Each row is a point. The last column is the point's height on a tilted bowl or saddle (a function of degree 2), plus a little noise. Along how many of its main directions does it bend up, bend down or stay straight?

Points:
[[ 2.82  0.97  1.71]
 [-2.59 -1.83 -3.96]
 [-0.64  1.54  0.21]
 [ 1.47 -3.96 -2.68]
 [ 2.42 -0.84  0.97]
 [-1.21  1.07 -0.51]
 [-0.50  1.71  0.16]
 [ 0.90  1.58  1.24]
 [ 0.40 -1.52 -0.42]]
Directions: 0 up, 2 down, 0 straight

Points:
[[-2.00 -0.05 -2.07 -1.16]
 [-1.11  1.14 -1.13 -1.23]
 [-0.09  1.90  0.58 -1.38]
 [ 4.59  1.24 -1.40 -2.82]
 [-2.37  0.55 -1.51 -0.78]
 [-1.84 -0.30 -2.89 -1.75]
 [-0.13 -2.33  0.45  0.19]
 [-1.99  1.25 -2.27 -1.44]
 [ 1.73  0.54  0.43 -1.91]
 [ 3.42  1.14  0.90 -2.54]
 [ 1.82  1.54  3.80 -2.84]
 [ 0.24  0.35 -0.63 -1.49]
 [-0.54 -0.16 -0.48 -1.01]
 [ 0.43  1.17  1.82 -1.49]
 [ 1.03 -1.40 -3.75 -3.47]
 [-2.50 -1.70 -1.62  0.01]
 [-3.24 -1.50 -1.29  0.58]]
Directions: 1 up, 1 down, 1 straight

Points (45 x 7):
[[ 1.83  0.46  2.46 -1.47 -1.61  0.22  1.41]
 [-2.43 -0.55 -0.03 -0.75 -3.21  0.11  0.24]
 [-0.10 -0.63  0.05 -0.70 -1.56 -1.36  0.87]
 [-1.50 -1.48  1.33 -1.39  0.03 -3.73  2.76]
 [ 2.13  3.21  1.92 -2.01  3.64 -2.98  3.74]
 [-0.39 -1.20  0.22 -0.74 -0.13 -1.86  1.32]
 [ 2.89 -2.43  0.77 -0.01 -0.47  0.34  1.86]
 [ 4.08 -1.42 -1.80 -0.59  1.30 -1.69  2.71]
 [-0.01 -1.64  1.73 -2.72 -0.84 -0.14  1.70]
 [ 3.69 -0.29  1.28 -2.87 -0.32 -0.80  2.71]
 [-1.01  0.50 -0.42 -2.02  0.00  2.78  0.37]
 [ 1.12 -1.50 -1.49 -0.48  3.22  0.43  1.92]
 [ 0.55  0.29  0.48 -0.30 -1.41 -0.26  0.58]
 [-3.40  2.63 -2.70  1.66 -3.64  0.61  0.43]
 [-1.87  0.31  1.03 -2.65 -0.06 -2.84  2.67]
 [-1.36 -1.26  2.24  0.40 -0.22  1.26  1.03]
 [ 2.73 -2.00  1.04  0.03  3.64  0.13  2.80]
 [-1.39  0.31 -1.67 -2.00  5.80 -0.49  3.81]
 [ 1.92 -2.65 -0.22  0.92 -0.47 -1.60  1.58]
 [ 1.37 -1.16  2.52  0.49  2.94  2.72  2.74]
 [-0.68 -2.30 -2.40  0.02 -4.17 -3.36  2.06]
 [ 2.15  0.31 -0.28 -2.48  0.01  0.83  1.47]
 [-1.88  2.54  0.54  3.16  1.31  2.19  0.80]
 [-0.67  0.11 -2.62  1.24 -2.34 -1.47  0.74]
 [ 1.50  0.11  2.43  3.41 -0.29  0.58  1.23]
 [-1.89 -1.83  3.99  0.06 -0.60 -4.09  3.21]
 [-1.00  0.46 -0.15 -1.79 -2.68 -2.70  1.78]
 [ 1.59 -0.51  0.81  1.08  2.95  0.25  1.60]
 [ 0.48  0.73 -2.98  0.40 -0.69  0.21  0.71]
 [ 1.92 -1.51  0.99  2.76  0.96 -1.21  1.33]
 [ 0.99  3.95 -0.42  0.17  1.37  0.72  1.32]
 [ 1.10  0.09 -1.02 -0.14  2.32  2.08  1.23]
 [-0.61 -1.42  3.13  0.43  1.31  3.86  2.39]
 [-4.65  0.50 -2.68  0.64  0.14  0.10  0.82]
 [ 0.16  0.28 -0.89 -1.92 -0.27  2.28  0.49]
 [ 0.93  0.24 -1.80 -1.79 -2.31  0.48  0.77]
 [ 0.82  1.32 -0.96 -3.32  2.94  0.87  2.40]
 [-3.46  0.39 -0.28  0.55 -0.56  0.37  0.36]
 [ 1.13  2.80 -0.32  1.15  0.38  0.99  0.77]
 [ 0.78 -0.55 -3.56  1.50  0.68  0.88  0.98]
 [-2.33 -1.20 -0.38  0.17  1.11  0.18  0.94]
 [-2.55  2.05  0.60  0.54 -3.46  0.06  0.33]
 [-0.97 -1.26 -1.43  2.20  3.98 -0.17  1.81]
 [ 1.40  0.17  0.19  0.79  1.10 -2.18  1.20]
 [ 0.54  0.49 -0.36 -1.77  0.70  0.58  1.04]]
Directions: 5 up, 0 down, 1 straight

Points, 66 rows:
[[ 1.41  2.39  2.45 -2.04  0.44  2.82 -0.40  1.27  0.05]
 [ 0.21 -1.09  2.83  2.41  1.70 -3.02 -1.27  1.90 -1.52]
 [-0.76  0.17 -1.97 -2.00  1.21  0.46 -1.76 -1.29 -0.01]
 [-2.09  0.40  1.83  3.35  0.82 -2.73 -0.86  0.44  0.17]
 [-1.23 -0.54  3.01 -0.02 -2.38 -0.77 -2.73 -0.11 -2.61]
 [-3.46  0.29  0.12  1.18 -0.54 -1.67  0.24  3.20 -0.73]
 [-1.24  0.06  0.82  3.75  0.68  2.63  0.65 -1.58 -2.15]
 [-0.15  0.96  0.05  0.10 -0.06 -0.51 -3.79  0.76 -1.11]
 [-2.47  1.39 -1.48  1.04 -1.97 -1.94 -0.88  0.20 -0.15]
 [ 1.09  1.52  0.23 -0.60 -1.06 -2.14  0.36  0.50 -0.65]
 [-0.41  0.80  0.76  1.37  3.53 -0.68  2.02  0.50  0.55]
 [ 0.16 -1.30  1.41 -1.18 -0.38  0.88  2.87 -1.15  0.50]
 [ 0.90  1.51 -0.74 -3.37 -2.41 -0.12  1.80 -0.15  0.15]
 [-1.04  0.35  1.11 -1.94  2.58 -3.12 -0.40  2.36  1.03]
 [-2.50 -3.40 -0.09 -2.54  1.98 -0.94 -4.33  0.12 -0.56]
 [ 2.78  0.27  1.66  1.72 -0.58  1.72  0.99 -0.98  0.63]
 [-2.05 -2.37 -2.43  0.88 -0.32 -2.33  1.84  0.04 -0.64]
 [-1.59  1.10  1.37 -0.55 -1.89  1.09  3.38  0.00  1.44]
 [-2.38  0.34  0.02  0.18  4.02  1.63 -1.85  1.05 -0.96]
 [ 0.91 -2.36  0.38 -0.79  0.20 -0.35  2.62 -3.72 -1.15]
 [ 2.21  0.12  0.36  0.51 -2.24 -0.92 -0.35 -4.98  0.51]
 [-2.54  1.01 -0.20 -0.76  0.27 -0.78 -1.03  1.47  0.66]
 [-0.26 -1.85 -0.26 -1.40  1.73  0.83  0.07 -3.39 -1.02]
 [-0.20 -1.52  1.38 -0.93 -1.39  2.11 -0.93  1.65 -1.19]
 [-2.85  0.21 -0.89 -2.73 -0.58  1.97  1.74 -1.27  2.30]
 [ 0.37  0.81  0.48  1.36 -2.04  0.58  0.97  1.08 -0.83]
 [ 0.66  0.57 -0.22  1.93  1.37 -1.30  2.17  1.56 -1.51]
 [-0.63  1.36  0.47  1.48 -1.43  1.25 -2.95 -0.54 -1.18]
 [ 1.27 -1.52 -0.63  1.29  4.29 -1.27  0.09 -1.00 -3.47]
 [-1.71  0.13  0.12  2.76  0.01 -1.87  2.91  1.30  0.34]
 [-0.66  2.27  2.45  0.13 -1.53  0.82 -0.36 -2.20 -0.24]
 [ 1.45  3.27  1.83  2.98 -1.21 -1.08  2.54  1.77 -1.26]
 [ 0.16  1.44  2.42 -1.34 -2.95 -1.48 -1.96 -2.77 -1.43]
 [-0.79  0.81 -0.02  3.16  0.58 -2.62  0.50  4.22 -3.91]
 [-0.59 -1.45 -2.46  1.21  1.35 -3.13  0.11 -1.82 -1.65]
 [-1.69  0.17 -1.78 -0.94  1.78 -1.77 -1.41  3.21 -1.92]
 [-1.61 -2.14 -1.58 -0.64 -3.17 -1.22  0.85  1.68 -2.01]
 [ 0.67  1.13 -1.19  0.65 -0.88  1.72  1.60  0.37 -0.32]
 [ 0.30 -1.09 -2.14  1.13 -1.44 -2.86 -1.89  2.06 -4.00]
 [-3.80  2.18  1.62 -1.43  1.45  0.91 -2.34  1.69  0.90]
 [ 1.03 -3.83  1.77 -3.05 -1.54  2.68  1.42 -3.18 -1.04]
 [-0.47 -0.05  0.23 -3.41  0.31  0.08 -0.78 -0.33  0.49]
 [-0.70  1.89  3.59 -4.80 -0.60 -0.06 -0.29  2.77 -1.96]
 [-0.75  0.85 -3.04  0.75 -0.90 -1.90  0.78  2.06 -3.00]
 [ 0.33 -1.43  0.79  0.31 -1.43  0.66  3.90  2.04 -1.35]
 [ 2.19 -0.36 -0.07 -0.94  2.87 -0.03  1.59  3.76 -4.62]
 [-1.53 -0.51 -0.80 -2.55  1.71 -1.12  1.74  0.16  1.43]
 [ 2.06 -0.22 -2.24  1.31  1.24  1.47 -2.61  0.09 -2.42]
 [ 3.17 -0.57 -0.23 -2.10  1.53  3.15  3.64  0.53 -1.35]
 [ 1.57 -0.34 -2.12  0.26 -0.54 -1.25 -0.99  2.35 -4.20]
 [ 1.11 -0.39 -2.31 -0.20 -1.06  0.12 -0.48  1.31 -2.22]
 [-1.64 -0.28  2.47  1.99  2.29  1.80  3.44 -0.90  0.83]
 [-0.22 -0.59  1.28  2.12 -0.18  0.61 -1.10 -2.50 -0.62]
 [ 2.62  1.34 -0.43 -0.67  1.28  2.81  3.60 -0.93  0.07]
 [-1.31  1.44  1.31 -1.80  3.69 -2.19  2.65  0.40  4.32]
 [ 2.31  0.09 -1.72  0.96 -0.13  3.90 -0.07 -1.62  0.50]
 [ 4.41 -1.59  1.90 -0.92  1.26  3.59  0.04 -0.87  0.36]
 [-2.11 -0.05 -3.59 -2.31 -1.46  1.01  1.13  1.69 -1.08]
 [ 2.14  2.11  0.21  0.01 -0.65  1.47  0.13 -1.69  1.11]
 [-2.06 -2.30 -2.32 -2.52  1.05  0.00 -1.54  0.36 -0.56]
 [ 2.00 -2.16 -0.51 -1.66  2.52  0.21 -1.97 -0.81 -2.34]
 [ 1.25 -0.58  0.31 -0.55 -0.55  1.50  1.11  0.82 -0.40]
 [-2.65 -3.27  0.19  1.89  3.51 -2.51 -0.55 -4.65 -2.64]
 [-2.33 -1.84  1.21  2.53 -2.03  1.15  3.85 -2.53  0.57]
 [ 0.36  0.47 -3.24  0.86 -3.08  1.92 -2.18  1.54 -2.27]
 [ 1.93  0.46  1.13  2.40 -1.31  0.62 -1.58  2.38 -2.57]]
Directions: 1 up, 3 down, 4 straight

Points, 67 rows:
[[ 0.43  3.24  1.60 -1.55 -1.95 -0.51  0.01 -0.95  0.87]
 [-0.31 -2.44 -0.39 -0.44  1.85  0.75 -1.62 -0.14 -1.43]
 [-0.64 -0.70 -0.65 -0.04  0.91  0.49  0.34 -1.46  0.22]
 [-0.88  1.28 -2.74  3.35  1.23 -2.84 -0.36 -3.37 -2.11]
 [-0.83  1.69 -1.24  0.92 -0.20  1.91  4.46  0.71  0.56]
 [ 0.41  0.44  1.60 -0.66  1.54  1.08  0.47  0.73  1.36]
 [-1.23  4.31 -1.00  2.62  0.07 -0.92 -3.27 -1.80 -1.61]
 [ 0.36 -5.14 -1.01  2.01 -0.30  0.58  2.29  0.43 -0.58]
 [ 0.55  1.35  0.45  0.97  1.67 -0.74  1.25 -0.19  1.40]
 [ 2.30  3.65 -0.62 -0.32  0.76  2.54  0.80 -1.87  0.39]
 [ 0.47  2.83  0.55 -0.68 -0.34 -1.24  0.50  1.87  2.60]
 [-0.03  0.82 -1.43  0.17 -3.33  0.06 -3.63  1.93  0.25]
 [-0.75  0.94  2.86 -1.47  0.75  0.16  1.14  0.03  1.38]
 [-0.91 -1.77 -0.06  1.70  2.03 -1.17 -1.68  0.33 -1.42]
 [-0.26  0.55 -0.05 -2.58  2.22 -1.42 -0.70 -0.03 -1.64]
 [-1.75  2.95  2.55 -0.38 -0.21 -0.68  1.65 -2.27  0.60]
 [ 1.60  2.76 -4.15 -0.31 -1.38  2.73  1.94  4.25 -0.10]
 [ 1.41 -0.31  0.87 -0.98 -3.06  0.40  0.23  0.36  0.94]
 [-1.23  3.75 -0.28  2.46  0.12  1.75 -0.15  0.25  1.04]
 [-2.95  0.23 -0.17 -2.20 -3.20 -0.51 -1.54  2.15  0.12]
 [-3.12 -1.51  2.75  1.69  1.43 -0.56 -0.63 -3.24 -0.68]
 [ 1.69  2.06  3.04 -2.15 -1.30 -0.41  2.28  1.71  2.86]
 [ 1.78  1.31 -1.48 -5.02 -0.08 -1.02  1.59 -1.54 -4.45]
 [ 0.14 -0.46 -2.66  0.88  0.90 -3.58 -2.12  1.20 -3.02]
 [ 5.01  1.57 -2.14  1.24  0.12  2.99 -0.90 -1.19 -0.97]
 [-2.36  2.16  0.69  0.52  2.78 -0.03 -0.19  2.53  0.96]
 [-0.84  0.39 -1.27  1.06 -2.44  0.26  2.36  3.62  3.54]
 [ 0.03  2.13 -2.58 -0.11  0.40  4.03 -3.44 -1.69 -1.60]
 [-2.24 -0.67 -1.57  1.50  0.34  2.43 -1.89  1.67 -1.41]
 [-0.08 -1.69  0.74 -1.64 -2.11  2.25  0.53  1.09 -0.06]
 [-0.22  1.03 -0.06 -1.12  1.28  2.70 -2.23 -1.28 -0.51]
 [ 0.79  2.00 -1.80  1.41  0.30 -0.98  4.41 -3.31 -0.92]
 [-0.03  1.50  2.64 -2.25  0.18 -1.40  0.10  3.51  3.18]
 [ 3.71 -1.00  0.88  1.32  1.62 -0.43 -0.13 -1.44  0.84]
 [-0.44  2.13  1.65  1.87 -0.32 -0.69  0.81 -0.65  1.86]
 [-0.71  0.78  0.58  0.47  0.93  1.08 -0.27  0.19  0.83]
 [-0.86 -3.09  1.85 -0.48  1.47  1.49 -0.79  1.30 -1.18]
 [-0.30 -2.69 -0.81 -2.10 -0.70  1.15 -0.94  0.01 -1.90]
 [-1.13  1.27 -0.26 -2.82  0.09 -2.09 -2.23 -1.57 -3.64]
 [-0.44  2.92 -0.14 -1.35 -3.11  0.72 -1.29 -1.33  0.36]
 [ 2.39  1.43 -1.18  4.28  1.20 -0.87 -3.12  1.59 -1.73]
 [-1.35 -2.45 -0.74  2.20 -1.00  4.20 -2.01 -0.57  1.10]
 [ 1.21 -2.02 -0.40 -1.92  1.17  1.14 -0.88  0.92 -1.97]
 [ 0.21  2.31  0.94  1.55 -1.15 -1.38  0.94  0.08  2.23]
 [-1.85 -0.82 -0.59  0.11 -0.28  2.40 -3.25 -3.63  0.31]
 [-0.93  1.82 -2.74  0.46  1.94 -0.55 -2.39  0.42 -2.62]
 [-0.88  0.53 -0.92 -0.61 -2.43 -1.55  0.43 -0.02  1.11]
 [ 2.02 -2.10  0.02 -3.01  3.08  1.74 -3.63 -0.95 -2.87]
 [ 3.60  1.02  0.36 -0.43  3.68  1.79 -1.55  0.94  0.56]
 [-1.95  6.31  2.84  0.37  0.45  0.49  0.22 -0.43  2.28]
 [-2.60  1.34  0.59  0.37 -0.15 -1.46  2.01 -1.93 -0.37]
 [-1.51 -2.28 -1.04  2.48  3.20 -1.60  1.29  1.06 -2.13]
 [ 4.09  0.45 -1.15 -1.94  1.74 -0.94  1.12  1.29 -1.72]
 [ 2.52  2.00 -1.31  0.70  0.89 -0.38  1.23 -2.57 -0.05]
 [-1.28 -0.39  1.79  0.46 -0.16 -0.47  2.06 -0.71  0.71]
 [-1.67 -0.41 -1.32 -2.04 -0.76  0.80  2.44  0.86 -0.60]
 [ 0.21 -0.26 -1.00  2.82  0.93 -1.27  2.92 -0.33  0.06]
 [-1.82  3.22  1.77  1.69  1.85 -2.41  0.09  1.91  3.01]
 [ 2.08 -0.90 -2.05  2.12  0.46  0.53  0.32 -0.74  0.39]
 [-0.98 -2.69 -3.76  1.35  0.23  1.09 -0.04 -1.89  0.87]
 [-0.78 -2.38 -0.09 -3.46  1.44 -1.54 -0.80 -1.49 -4.11]
 [ 0.33  0.07  3.44 -1.49  0.13  2.48 -0.66  1.85  0.50]
 [-0.02 -1.31 -2.21  0.17 -1.31 -1.11 -3.61  1.93 -2.47]
 [-0.60 -1.42 -0.21 -1.22 -0.83 -1.32 -0.38  0.55 -1.01]
 [-1.75  1.43 -2.33  3.25 -2.72  2.55  3.60  0.22  3.20]
 [ 1.57  2.15 -2.98  2.14  1.72 -3.89  0.64  0.30 -1.78]
 [-3.28  1.23 -1.10 -2.13 -0.76  0.87 -0.29  0.86 -1.49]]
Directions: 2 up, 6 down, 0 straight

Points, 75 rows:
[[-0.49 -1.45  0.33 -2.46 -1.10 -0.54  2.36  0.93  1.69]
 [-2.43  0.49  0.58  2.50  0.75  1.32 -0.19 -1.84  2.21]
 [ 3.12  0.96  2.09  1.51 -0.38 -0.72 -1.12  0.68  0.03]
 [ 2.72  2.53 -0.47 -0.39 -0.65  0.87  1.33  2.08  0.28]
 [ 2.64 -2.78  1.44 -0.21  1.50  0.49  0.18 -1.20  0.85]
 [-3.16 -1.22  2.26 -0.02 -1.83 -2.91 -1.65  1.07  0.12]
 [-0.36 -2.86 -0.45 -0.54  0.21 -2.58 -0.69  1.43 -0.47]
 [ 1.90 -2.33 -4.05 -3.21 -3.08 -3.74 -0.86 -1.06  4.71]
 [ 2.95 -1.76  5.66 -3.06  1.70 -1.25 -2.27  2.44  2.13]
 [-0.60  0.62 -4.15 -0.56  2.51  2.07 -1.42 -5.14  4.42]
 [-2.84 -2.80 -2.01 -0.59 -1.41 -3.68  0.39 -0.55  1.63]
 [-0.55  0.49 -0.69  3.75 -3.78  2.25  0.47  3.60  0.02]
 [-1.01 -2.12  2.52 -0.81 -1.56 -0.37 -2.13 -1.19  1.03]
 [-0.37 -0.11  1.31  0.83 -2.46  2.11  0.11 -0.64  1.47]
 [ 1.72 -0.36  1.75 -0.60  3.32  1.28  2.51  0.43  1.90]
 [ 1.70  2.03  0.12 -1.87  1.84  0.32 -0.27  0.53  0.72]
 [ 3.12  0.49 -1.25  0.96  1.41 -0.58  0.10  2.68 -0.52]
 [ 1.29  1.80 -2.53  0.06 -0.30  2.23  2.69 -3.51  2.60]
 [-1.82 -1.12  0.72  0.88 -1.43 -1.24 -3.06 -0.22  0.13]
 [ 4.25  0.91 -1.55  0.22  0.18 -3.02  1.95 -2.27 -0.27]
 [-4.15 -0.92  0.96  1.03  2.39 -2.98  0.66  1.66  0.29]
 [ 0.72 -0.07 -0.69  1.47  1.92  2.90 -0.35 -0.55  2.24]
 [-0.98 -2.19  1.48 -0.79  2.00  0.48  2.45  3.63  1.79]
 [ 0.10 -1.17  2.08 -0.14 -2.08  1.90 -0.12 -1.29  2.06]
 [ 0.35 -0.32 -1.24  0.48 -0.11 -2.48  0.24 -1.17 -0.32]
 [ 0.57  0.78  1.31 -1.37 -2.10  2.63  0.43  1.01  1.99]
 [-2.08  0.33  0.75  1.48 -0.40  0.39 -2.52 -1.65  1.17]
 [ 4.11  0.59  2.62  1.22 -0.71 -1.86 -2.27  1.61  0.51]
 [ 0.86  2.12 -1.04 -0.12  4.58  1.43  1.29 -1.67  2.68]
 [ 0.05 -1.55 -2.15 -0.34 -1.84 -1.53 -0.45 -0.75  0.65]
 [ 0.25  1.31 -4.14 -0.87 -0.56  0.29  1.86 -1.53  1.25]
 [ 1.07  1.58 -1.19  1.09 -1.66 -2.13 -3.21  2.31 -0.40]
 [-1.69  0.86  0.07 -1.69 -2.57 -1.67 -0.43 -3.59  3.39]
 [-0.70 -2.34  1.96 -0.98  3.55  1.30 -1.90  0.57  1.83]
 [-0.69 -0.80  2.36 -0.89  1.33  0.35  1.23 -5.38  4.29]
 [ 1.59 -2.95  0.84 -1.17 -0.07  0.29  0.72 -0.81  1.05]
 [-3.63  0.12  0.32 -2.46  0.49  0.01 -0.83  0.13  1.86]
 [ 0.90  0.62 -1.96 -0.17  0.40 -1.51 -1.16 -1.78  0.04]
 [ 0.17 -1.45 -1.13  0.13 -1.68 -1.54  1.23 -0.07 -0.03]
 [-0.43  0.03 -0.72 -1.51  0.28  3.29 -0.63  1.31  2.72]
 [ 2.49  2.36 -1.20  1.96 -1.70 -0.05  0.75 -0.49 -0.69]
 [ 1.60 -1.15 -0.31  1.52 -1.11 -1.99  1.56 -0.83 -0.53]
 [-3.11 -3.25 -0.21 -0.98 -2.47 -0.05 -3.34 -0.84  2.28]
 [-2.52 -1.79  1.23  3.97  0.80  0.95 -0.16  2.30  0.69]
 [ 1.36 -0.04  0.14  0.09  2.05 -2.41  0.33 -0.25 -0.63]
 [ 0.52  3.49  0.64 -1.27  0.73  1.79  3.74  0.75  2.91]
 [ 0.34  2.38 -0.25  0.73  0.63  0.98 -0.18 -1.39  0.82]
 [ 3.65 -1.44 -0.39 -3.55 -2.89 -1.56  1.49  2.43  3.35]
 [-3.75 -0.62 -1.55 -0.93  2.94 -3.88  1.86  1.08  1.38]
 [ 0.01  0.85  0.53 -0.19 -0.56 -2.31 -0.68  1.01 -0.41]
 [ 2.23 -0.92  0.69  2.19 -0.78 -6.72  1.06 -0.86  1.18]
 [-0.84  2.41 -1.55 -1.18  1.40 -0.07 -1.07  0.99  0.99]
 [-4.63 -0.24  1.76  0.05 -1.21  0.13  1.30 -1.36  2.33]
 [-0.57 -1.04 -6.45 -0.59  0.16 -3.52  0.43 -1.09  1.99]
 [ 0.10 -0.54  2.42  0.78  2.44  0.21 -1.48  0.81  0.84]
 [-0.38  0.01 -1.15 -1.13 -1.86  0.01  0.22 -0.90  0.96]
 [ 0.53 -0.78 -2.30 -1.23  0.28 -0.92  3.55 -0.71  0.77]
 [-0.20 -0.82 -3.21  0.79  0.10  0.24  2.82 -0.01  0.45]
 [-1.29  1.51 -0.13 -1.63  2.17  1.06  0.06  3.78  3.03]
 [ 1.10  2.59  1.41 -0.24  1.20 -1.81  0.02  1.46  0.44]
 [-0.05 -0.41 -2.18  0.34  3.18  2.82 -0.33 -1.59  3.08]
 [ 0.74 -1.80 -0.31  0.54  2.18 -1.04  1.76 -0.45 -0.49]
 [ 0.86  3.42  3.82  1.65 -0.01 -3.46 -0.84 -0.82  2.91]
 [ 1.37 -0.77  3.15  0.11  0.30 -0.42 -0.14 -1.79  1.06]
 [-1.04  0.15  1.65 -0.95  2.85 -0.93 -0.46 -1.06  0.98]
 [ 2.28  1.17  0.14  3.84 -2.39  0.95  0.05 -0.09  0.05]
 [-0.29 -2.85  2.70  3.30 -3.99 -0.99  0.72  0.41  0.77]
 [ 0.54 -1.62 -0.38  0.21 -1.81 -3.37  1.30 -0.24  0.04]
 [ 0.91  1.53  1.84 -1.99 -2.92  0.18  0.19 -0.66  1.63]
 [ 0.59 -2.66  0.24 -0.64 -1.17  0.39 -1.61 -1.15  1.18]
 [ 3.07 -1.96  0.81 -1.90  0.21  1.05  2.72 -0.34  1.89]
 [ 0.50 -1.54 -2.00 -0.59 -0.30 -0.32 -0.15  0.53  0.16]
 [-0.24 -0.35 -1.97  0.25 -0.56  0.72 -0.28  0.28  0.27]
 [-1.28 -1.56  0.10  1.92  0.24  0.62  3.31  2.76  0.33]
 [ 1.83 -1.36 -0.70 -1.57 -1.55  3.33  1.11 -1.46  3.72]]
Directions: 5 up, 0 down, 3 straight
